Every row gives one point. A path goes straight from each point to the next, and from the last back to the first. The post is the endless flat space through its rows: a point in 2 columns, a line in 3, a plane in 4, and so on, so that a path can go around it. Count how often the path circles the post. Going back the other way cancels.

Post (1 x 2):
.01 .01
Path, 30 rows:
-.21 -.28
-.51 -.09
-.29 .38
.08 .57
.41 .04
.19 -.18
-.03 -.22
-.48 -.02
-.35 .50
-.04 .45
.38 .13
.40 -.23
.05 -.33
-.33 -.33
-.17 -.59
.00 -.26
-.15 -.16
-.17 .17
.01 .21
.48 .39
.56 -.03
.21 -.66
-.28 -.58
-.55 .14
-.13 .61
.14 .28
.02 .30
.28 .42
.47 -.16
.14 -.24
Times around: 4

Post:
.09 .20 -.02 .13
.27 -.48 .15 -.08
.02 .63 -.19 -.13
Path, 19 rows:
.44 -.24 .31 .32
.63 -.21 -.14 .13
.20 -.12 -.41 -.36
-.22 -.34 .01 -.05
-.10 .10 .05 -.15
.13 .52 .23 -.81
.27 .15 .04 .32
.28 .46 .18 .24
-.09 .38 .22 .08
-.32 .40 -.09 .09
.19 -.85 .14 .39
.38 -.36 -.12 .45
.59 .24 -.01 -.35
.19 .05 .16 -.11
.07 .24 -.06 -.75
-.08 -.32 .03 -.25
.17 -.57 -.02 -.01
-.46 -.22 .20 .49
-.17 .73 .13 .62
Times around: 0

Post, 8 rows:
.39 .41 -.42 .08 -.22 .17 -.20 -.14 .08
.47 .30 .01 -.24 -.08 .23 .02 -.22 -.08
-.02 -.14 -.16 .16 .35 .08 -.43 -.08 .16
-.37 -.01 .24 -.03 -.10 -.43 -.01 .28 -.03
-.21 -.27 -.30 -.06 -.60 -.04 .24 .09 .21
-.42 -.06 .20 -.30 -.07 -.14 .14 .45 .24
-.29 .01 -.08 -.24 .15 -.44 .33 .30 -.06
.14 .07 -.23 .14 .43 .20 -.42 .26 -.34
Path, 29 rows:
-.06 .67 -.13 -.46 -.21 -.11 .68 .49 -.29
.01 .01 .16 .28 -.24 -.12 -.19 -.27 .36
.08 .02 .30 -.46 -.20 .10 .04 .10 .71
-.20 -.55 -.55 -.28 .00 -.13 .76 .54 .31
.02 -.16 .13 .13 .10 -.21 .19 -.23 -.26
-.24 -.37 .04 .43 -.81 -.09 -.29 -.16 -.23
-.53 -.10 -.59 -.06 .24 -.31 -.21 .15 -.36
.23 -.41 -.35 -.44 .05 .46 .08 .04 -.52
-.19 .14 -.21 -.42 .07 .36 .11 .36 -.33
-.50 .09 .06 -.50 .31 .07 .45 .44 .43
.47 .13 -.02 .22 -.28 .10 -.06 -.09 .13
.30 .21 .60 .05 -.21 .09 -.75 .39 -.06
.25 -.24 -.65 .49 -.28 .17 -.71 -.34 -.51
.00 -.02 -.68 -.08 .12 .41 -.15 .17 -.07
-.28 .40 -.61 .23 .17 -.22 .14 .58 -.14
-.27 -.18 -.69 .71 .16 -.11 -.24 .54 .04
.66 .16 -.57 .16 .17 .41 -.39 .11 -.49
.22 -.05 -.40 .27 -.29 .08 -.74 -.43 .31
-.11 .01 -.73 -.06 -.03 .69 -.18 .35 -.62
.27 .35 .14 -.55 .08 .44 .33 .09 -.07
-.35 -.28 -.13 .10 .18 -.31 .20 .36 .18
-.02 -.46 .07 -.26 .07 .35 .00 .81 .37
-.19 .19 -.21 -.53 .09 -.30 -.01 .02 .26
-.16 -.02 -.27 -.10 .10 .21 -.17 .01 -.32
-.33 -.06 -.51 .30 -.09 -.09 -.09 .07 .06
.53 .07 .82 -.17 .08 .37 .09 -.05 .17
.26 .11 .03 -.32 .22 -.13 .10 .08 .31
.18 -.39 .04 -.04 .27 .18 -.79 -.25 .11
-.25 -.48 -.42 -.83 .32 -.32 .85 -.66 .01
Times around: 4
